Each row is a point. Each copy is the shape, with its points in the same order, stretched, turned, moved and blurred by noise. Is it also mirrored, or only turned?
In the rows, zero is written as 128.

Shape, 8 rows:
[[114 161]
 [181 160]
 [165 142]
 [ 87 120]
 [ 95 127]
 [ 88 153]
 [ 94 135]
 [129 129]]
Copy 1 (8 x 2):
[[111 154]
 [180 122]
 [156 112]
 [ 66 123]
 [ 77 125]
 [ 82 154]
 [ 83 134]
 [113 114]]
Copy 1 is: only turned
Copy 2 (8 x 2):
[[139 169]
 [194 142]
 [166 132]
 [ 92 146]
 [103 148]
 [115 174]
 [110 155]
 [131 135]]
Copy 2 is: only turned

Shape (6 x 3):
[[125 126 146]
 [231 128 124]
 [125 134 127]
 [118 127 131]
 [141 164 135]
 [122 139 158]]
Copy 1, 6 rows:
[[134 137 141]
 [213 193 107]
 [140 126 123]
 [133 125 134]
 [135 151 102]
 [122 145 140]]
Copy 1 is: only turned
Copy 2 (6 x 3):
[[142 133 114]
 [179 211 209]
 [125 148 115]
 [122 134 115]
 [144 177 113]
 [152 136 108]]
Copy 2 is: mirrored

Shape:
[[153 131 100 151]
 [101  96 150 137]
 [152 137  68 141]
 [175 150 155 151]
 [151  86 123 146]
 [170 178 139  92]
 [168 113 101 149]
 [100 149 129 165]
 [ 87 132 111  91]
 [ 95 124 159  90]]
Copy 1 (10 x 4):
[[139 115 138 156]
 [147 144 125  82]
 [108  99 130 169]
 [186 146 170 138]
 [137  98 153 107]
 [127 177 182 140]
 [130  92 157 141]
 [168 156  97 136]
 [ 93 162 114 112]
 [120 183 136  77]]
Copy 1 is: mirrored
Copy 2 (10 x 4):
[[ 99 132  97 147]
 [150  75 128 115]
 [ 89 152 107 174]
 [130 139  78 103]
 [124 101  80 153]
 [172 193 116 125]
 [102 133  77 162]
 [102  95 138  95]
 [164 129 173 139]
 [198 115 160 110]]
Copy 2 is: mirrored

Shape, 14 rows:
[[157 137 141  96 121 107 108 157]
 [134 147  87 144 104 100 133  80]
 [124 139 138  93 119  83 141 155]
 [134  50 152 134  82  99  61 128]
 [100 114  88 146 228  92 139 127]
 [136  90  99 145 104 114 121  73]
 [143 140  89 111  96 157 143 153]
 [122 100 121 147 164  96 140 154]
 [155 136 115 136 133  81 132 136]
 [145 124 164 144  90  97 143 155]
 [133 146 100 146 110 100 136 152]
 [ 89 117  91  80 104 108 139 132]
 [150  95  94 138  81 125  94 156]
 [ 98 132 150 148 136  99 120 149]]
Copy 1 (14 x 8):
[[163 170 146 111 146  99 137 159]
 [114 133 122  92  49 117 134 109]
 [135 166 113 123 142  89 174 147]
 [ 90 118 160 124 112 105  98 229]
 [163  91  43 161 106  71  92  95]
 [101  87 138 102  59 116 119 137]
 [144 141 128  71 143 159 139 115]
 [151 111  72 145 121 104 129 158]
 [162 147 105 110  96  97 144 154]
 [139 160 125 137 116 139 179 196]
 [138 160  92 101 105 132 143 148]
 [ 80 129 107  95 142  99 151 108]
 [124 136 128  72 122 140 107 185]
 [123 156  95 168 119 118 130 155]]
Copy 1 is: only turned
Copy 2 (14 x 8):
[[118 130 137  72 123 125  77 140]
 [106 129  94 128 152  83 124  86]
 [108 153 182  87 142 123  89 128]
 [108  30 142  82 165  71 123 175]
 [112 174 104  96 220 152 176 106]
 [105  83 104 124 154  83 154  94]
 [103 157 115 111  74 115 134 138]
 [139 146 143  87 179 127 153 141]
 [138 147 124  75 152  99 111 113]
 [160 116 169  97 134  99  89 154]
 [130 162 126 107 139  89 116 142]
 [ 60 148 174 121 130 111 141 130]
 [102 107 113  80 111  69 139 165]
 [135 139 144 127 180 127 105 169]]
Copy 2 is: only turned
